Each row of a before or after table is a point. One or more steps were done to the points. Then noise was added and the rows were shuffled. The steps act on columns, c1 being the first. What was done? A step turns or swaps two columns, mirrors them in a line or flattens them onto one, adds a multiple of one to another, or multiplies or shifts one. Angles are multiples of 10 degrees, from the lower column toward the higher: turns from -170 to 170, lines from 10 to 170 but not 90. Use the fewest steps. Two steps may share a column if one is a turn and the other turns, adds or multiplies; they go together, in the order done. Otherwise the lowest column goes first.
In the rows, 128 means zero.

Before, 11 rows:
[[ 89 185 123]
 [119 180 114]
 [163 202 103]
 [194 131  74]
 [ 96 133  93]
 [196 181 140]
 [ 98 134 107]
 [188 163 113]
 [141 128  90]
 [127 126 133]
 [116 126  48]]
After:
[[ 91 189 122]
 [ 98 149  94]
 [162 214 105]
 [129 122 130]
 [189 171 113]
 [ 97 146 106]
 [146 148  90]
 [195 174 140]
 [195 158  71]
 [119 183 112]
 [115 165  50]]
Steps: add -0.5 times c3 to c2

Before, 12 rows:
[[ 85 177 174 117 135  83]
 [120 145  87 100  72 159]
 [138  94 118 140 141  87]
 [137 109  78 113 165 125]
 [153 125 120 116 146 106]
 [118 140 102 111 165 121]
 [ 93 171 169  98  94 183]
 [ 77 144 190 120 117 123]
 [ 89 132 173 164 155 105]
 [ 79 181 129  89  55 167]
 [ 85 127 124  60  89 152]
 [ 39 146 168 180 202  62]]
After:
[[118 152 142 155 196 121]
 [151 121 128 141 176 106]
 [ 40 163 117  64 232  63]
 [120 161 150 172 101 159]
 [ 77 158  70 103 147 123]
 [ 79 235 106 161  84 167]
 [ 92 215  80 135 124 186]
 [ 85 125  97 189 121 152]
 [ 84 226  81 116 166  84]
 [138  91 164 166 197 124]
 [ 90 134 107  73 184 107]
 [137  62 143 122 173  87]]
Steps: multiply c2 by 2; turn c3 and c4 by -150 degrees; shift c5 by 30

Before (14 x 8):
[[127 136 166 121 145 158  92 115]
 [162 136 125  94 121 127 130 125]
 [154 116 143 141 105 121 102 165]
 [101 112 141  97 180 162 166  82]
 [142 123 154 128 137 157  91 144]
 [142 130  79 129 108 103 115 106]
 [146 129 161 161 112 167 120 127]
 [ 80 109 130  86 177 161 139  88]
 [110  80 139  74 182 128 160  74]
 [168 126 165 140 153 168 105 110]
 [153 133  97 113 116 154 130 130]
 [130 129 116  99 138 120 154 117]
 [142 121  83 135 151 121 113 149]
 [157 102 139 129 109 168  96 131]]
After, 14 rows:
[[123  88 141  89 183 150 173  90]
 [121 115 155 132 138 140  89 144]
 [140 131 159 160 112 143 113 121]
 [158 149 126  95 120 131 111 132]
 [152 120 166 138 154 141  88 109]
 [135  62 137 130 110 160  86 130]
 [109 147 169 119 143 130  98 116]
 [136 100 143 147 105 110  94 162]
 [135 132  78 126 108 137 111 106]
 [128   8 139  63 183 119 163  84]
 [ 94  81 129  80 176 159 161  94]
 [144 132 114  98 136 129 150 122]
 [129 109  83 138 152 151 109 149]
 [151 142  98 114 117 178 117 131]]
Steps: turn c1 and c7 by -30 degrees; multiply c2 by 2.5; add -0.7 times c3 to c6; turn c4 and c8 by -10 degrees

Before, 12 rows:
[[168 146 136 139 149 165  94 111 114 164 117]
 [140 131 159 106 123 153  98 167   7 155 135]
 [136  97 156 117 100 144  86 119 156 147 162]
 [179 149 153 131 100 179 125 142 151 149 153]
 [137 138 142 131 114 143  93 120 107  90 133]
 [163  88 146 132 110 148 175 139 162 131 127]
 [118 135 131  99 100 179 158 121 149 149 123]
 [124 137  25 140  95 135 108 132 155 151 141]
 [111 109 145 158 108 157 113 146 139 134 144]
 [133 161 160 106 134 132 235 127 161 164 130]
 [141 129 153 119 103 144  94 150 157 146 112]
 [118 134  53 120 190 140 114 144 164 116 136]]
After:
[[146 113 145 155 110 157 143 175 141 145 129]
 [154 131 158 102 125 152 112 195   5 144 103]
 [157 128 153 112 104 145 108 179 157 124 106]
 [143 137  56 119 189 140 137 171 163 131 139]
 [161 138 143 129 114 145 113 151 104 120 163]
 [166 100 154 120  99 144 109 151 157 164 119]
 [154 145 138 141 146 163  88 141 116 133  88]
 [124 151 152 131 103 179  76 173 149 155 120]
 [101 138 130  99 101 180 144 152 151 130 102]
 [ 74  89 146 133 112 143 102 169 161 127 125]
 [ 21 160 162 109 135 131 143 159 159 138  97]
 [148 137  27 138  98 135 125 163 158 151 110]]
Steps: mirror c1 and c7 in the line at 130 degrees; shift c8 by 30; turn c10 and c11 by -70 degrees

Before (10 x 14):
[[152 116 156 110 139 101 107 144  78 128 128  90 128 129]
 [142 193  51 194  66 111 102 106 167 108 110 100 130 141]
 [151  88 115 186 173 137 138 100  55 136 188 160  61  49]
 [135 111  81  65 168  80 127 104  99 139 113 119 143 151]
 [ 87  89 149 159 175 116  85 134 101 170 164 181  45  39]
 [156  96  83 190 117 164  79 177  85 108 143 123 194  33]
 [136 177  60 206 113 158 121 145 154  82  36 113 173 142]
 [152 128  75 145  82 143 134 149 139 128  75  99 127  76]
 [ 92 155 116 104 108 136 155 124 121 150 132 136 133 154]
 [200  75 101  92 191 203  51 204  69 114 154 124 147 115]]
After (10 x 14):
[[ 97 157 117 101 112 132 152 122 117 151 133 140 137 134]
 [148 108 161 108 139  98 117 144  81 128 131  85 127 115]
 [ 86  87 153 153 177 113  91 132 106 168 163 182  44  59]
 [134 119  57 205 110 160 178 145 156  81  34 114 168 193]
 [149 137 115 190 174 136  90  99  55 137 191 160  60  93]
 [197  48  99  93 192 201  72 207  67 113 153 124 146  91]
 [145 106  47 191  71 109 195 105 170 107 101 105 124 187]
 [150 133  75 143  82 147 128 151 134 127  77  97 119  87]
 [135 129  82  60 168  80 106 103  99 137 112 121 141 105]
 [151  78  79 187 119 164  99 170  83 107 143 122 197  78]]
Steps: swap c2 and c7; add 0.7 times c4 to c14

Before, 13 rows:
[[169 182 142 131 212  64 122 170 124 167 104 117  94 195 180 100 144 187
  134 190]
 [241 103 107 139 109 140  98 151 137 144 133 169 127 199 159  98 154 117
   77 203]
 [183 138 102  99 156 164 132 129 166  97 101 103  68 158 167 113 160 104
   66 204]
 [ 87  73  84 113 142 151 164  98 136 113 187 137 150  85 126 152  93 152
  167 148]
 [124 149 179 186 161  81 216 206 102 202 180  71 116 120 134 151  84 155
  144  87]
 [127 178 145 127 191 110 153 230 125 181 123 154  41 188 173 150 169 201
  169 120]
 [ 78 157 174 152 229 117 117 209  78 182 150  74  94  92 162 102 143 153
  173  58]
 [161  78 105  57 108 136 126 107 118 127  79 101 113 122 117 127 157 113
  133 159]
 [154 146 109  93 162 119 113 157 117 142 130 122 126 220 159 123 199 175
   50 171]
 [104  98 168 110 119 175 173 103 110  71 155 128 165 107 108 117  73 164
  161 102]
 [157  80 153 117 148 110 122 158 155  99 125 138 112 166 111 140 166 107
  101 211]
 [116  71 134 175 142 193 170  62  90 112 192  91 144 141  72 141 104 180
  184 124]
 [ 92  91 110 158 181 183 199 119  45 107 138 129 166 146 109 138  84 138
  162 132]]
After (13 x 20):
[[152 147 138  84 161 118 109 111 116 172 128 120 126 219 160 138 200 174
   50 176]
 [ 91  92 113 149 180 182 198 149  45 135 138 131 164 144 110 119  85 139
  163 140]
 [106  97 144 142 119 176 174  97 111 103 153 129 164 107 110 139  74 164
  160  82]
 [240 103 171 114 107 139  98 147 138 173 132 170 128 200 161 146 154 117
   79 197]
 [ 80 156 148  73 229 120 115 193  78 215 155  72  94  92 163 112 144 151
  173  44]
 [ 89  74  98 145 142 151 164 101 138 146 188 138 153  86 126 112  93 154
  167 171]
 [120 151 110  87 158  81 215 217 101 232 181  69 116 120 135 150  83 154
  147  63]
 [182 138 151 113 157 165 131 103 164 128  98 106  67 156 168 148 161 102
   66 201]
 [130 178 110  39 194 111 151 177 124 211 122 155  41 189 174 141 168 200
  169 109]
 [170 183 170  92 210  64 124 152 125 196 105 117  92 197 184 167 143 187
  132 165]
 [116  70 118 209 139 192 169 135  90 143 191  90 144 143  73 137 102 180
  183 121]
 [156  80 140  96 150 110 122 134 155 126 125 136 112 165 113 200 165 108
  105 176]
 [162  78 131 111 111 138 125  57 118 157  79 104 112 120 118 131 156 109
  131 169]]
Steps: turn c3 and c20 by -40 degrees; turn c3 and c16 by 70 degrees; turn c4 and c8 by 60 degrees; shift c10 by 30
